Each row is a point. The points of each table are mixes of a few directions, plus a little noise. How many directions does each table use, and how many do they share? Where both have some left over, give the other angles between the two spaces (their principal angles), to ten degrees, smallest first.
In the rows, 128 means zero.

First (4 x 3):
[[134 130 121]
 [152 133 101]
 [ 46 110 219]
 [180 139  71]]
Second (6 x 3):
[[153 148 139]
 [115 118 123]
 [134 133 131]
 [215 186 166]
 [136 133 132]
 [ 16  54  80]]
Directions: first 1, second 1, shared 0; angles 70

First (6 x 6):
[[166 124 127 101 139 116]
 [108  70 200 123 142  78]
 [122 148 150 159 124 134]
 [131  89 142 100 140 100]
 [140 143  34  93 122 165]
 [100 196 111 196 104 181]]
Second (7 x 6):
[[102 136 223  24 149 249]
 [133 126 112 146 124 106]
 [ 99 161 142  94 147 147]
 [137 124 100 160 121  93]
 [154  98 110 164 110 105]
 [135 125 103 155 122  97]
 [135 126 105 153 123  99]]
Directions: first 3, second 2, shared 0; angles 70, 90

First (8 x 8):
[[139 124 116 123 137 118 119 128]
 [ 98 142 193 157  92 142 165 141]
 [196  97  15  80 197  84  53 112]
 [149 135 245 189  94  62 153 183]
 [161 113  75 105 160 107  92 121]
 [114 135 152 137 113 137 144 132]
 [ 85 136 105 112 119 186 146 102]
 [ 80 140 122 120 111 187 154 107]]
Second (8 x 8):
[[133 177 163 149 209 105 180 138]
 [113  84  86 105 142 138  90 109]
 [142  96  90 105 152 113  93 120]
 [ 47  84 137 106  70 202 135 101]
 [160 201 110 198 249  80 129 141]
 [131  98 134  89 107 129 131 125]
 [156 149 165 136  29 126 142 150]
 [141 134 138 136  67 131 123 138]]
Directions: first 2, second 4, shared 1; angles 40

First (9 x 9):
[[126 128 113 144  88  87  42 116 125]
 [110 123 121 103  61 192 102 109  92]
 [104 115 127 171 126  94 128 132 120]
 [168  78 129 154 224  52 121 182  99]
 [107 144 122 119  63 159  95 100 129]
 [129 106 128 150 158  96 131 150 111]
 [136 150 146 133 197 115 214 136 184]
 [161 161 136  59 142 200 169 113 159]
 [112 139 130 123  96 163 149 113 129]]
Second (8 x 9):
[[106 141 135 123 115 171 187 117 137]
 [115 136 134  99 107 203 183 116 120]
 [173 103 116  87 128 139  49 141  86]
 [127 128 129 119 123 146 136 126 124]
 [105 141 135 130 119 158 181 118 140]
 [150 114 119 174 162   7  38 148 139]
 [ 85 152 137 195 142  65 182 122 181]
 [162 109 119  97 128 136  69 138  97]]
Directions: first 4, second 2, shared 2

First (8 x 12):
[[142 191  93 155  71  14  40 106  91 117  84 155]
 [ 76 114 133  73 152 196 150 128  89 163 129 146]
 [112 113 123 129 122 151 134 143 141 140 106 107]
 [143 121 149 116 159 146 157 118 128 117 174 144]
 [231 145 154 187 141  46 135 107 176  58 203 136]
 [ 29  89 116  66 134 242 152 157  99 196  73 109]
 [139 129 135 129 137 125 134 123 129 120 146 134]
 [152 121 121 169 108 104 122 143 170 113 110  94]]
Second (11 x 12):
[[129 114 116 139 115 143 149 140 141 141 118 136]
 [128 141 140 118 140 115 108 116 117 117 137 120]
 [128 108 112 143 112 147 155 144 143 145 115 138]
 [127 212 199  64 204  45   7  56  61  55 186  84]
 [127 181 172  88 176  76  53  83  86  81 164 100]
 [129  54  65 185  61 201 235 191 188 193  76 168]
 [129  77  85 167  82 178 201 172 169 172  92 155]
 [128  96 101 152 100 159 174 155 153 156 106 145]
 [128 117 118 137 118 139 144 137 137 138 120 134]
 [128 153 148 109 150 103  92 107 108 106 146 114]
 [128 155 150 108 152 103  91 106 107 105 146 115]]
Directions: first 3, second 1, shared 0; angles 50

First (10 x 14):
[[ 70 129 136  75 103 105 178 106 144  49 184 139 155 145]
 [ 82 143 138  81 104  91 107 128  92  95 222 183 168 158]
 [115 107 180 111 101  64 140 119 123 144 162 151 167 157]
 [ 66 114  99 116 116 133 191  97  93  74 158 141 139 149]
 [132 111  86 159 136 177 134 123  95 167  46 120 115 143]
 [181 126  91 207 150 168 102 154 119 181  85  81  72 115]
 [ 87 143  72 102  82 177 149 152 149  78  87  84 125 186]
 [249 143 214 175 195  76  56 146 185 201 165 115  93  22]
 [148 126 124 135 133 150 133 132 156 141  71  98 116 122]
 [152 141 141 113 165 139  92 120 125 150 105 163 132  87]]
Second (8 x 14):
[[157 112 180 177  92  79 133 136 165 111  87 106 213 137]
 [156 116 162 184 115  95 143 143 166 106 112  87 151 112]
 [100 163  62  86 159 186 109  84  84 137 172 174 120 131]
 [ 96 124 106  75 148 151 136 152  98 151 142 134  25 125]
 [ 98 100 148  69 123 116 137 179 108 162 103 138  46 140]
 [136 111 170 136  95  92 121 133 139 137  84 136 202 154]
 [100 182  27  87 176 218  99  55  76 127 208 181 113 123]
 [174 113 171 212 113  89 150 149 185  90 113  65 155 104]]
Directions: first 6, second 3, shared 1; angles 30, 80
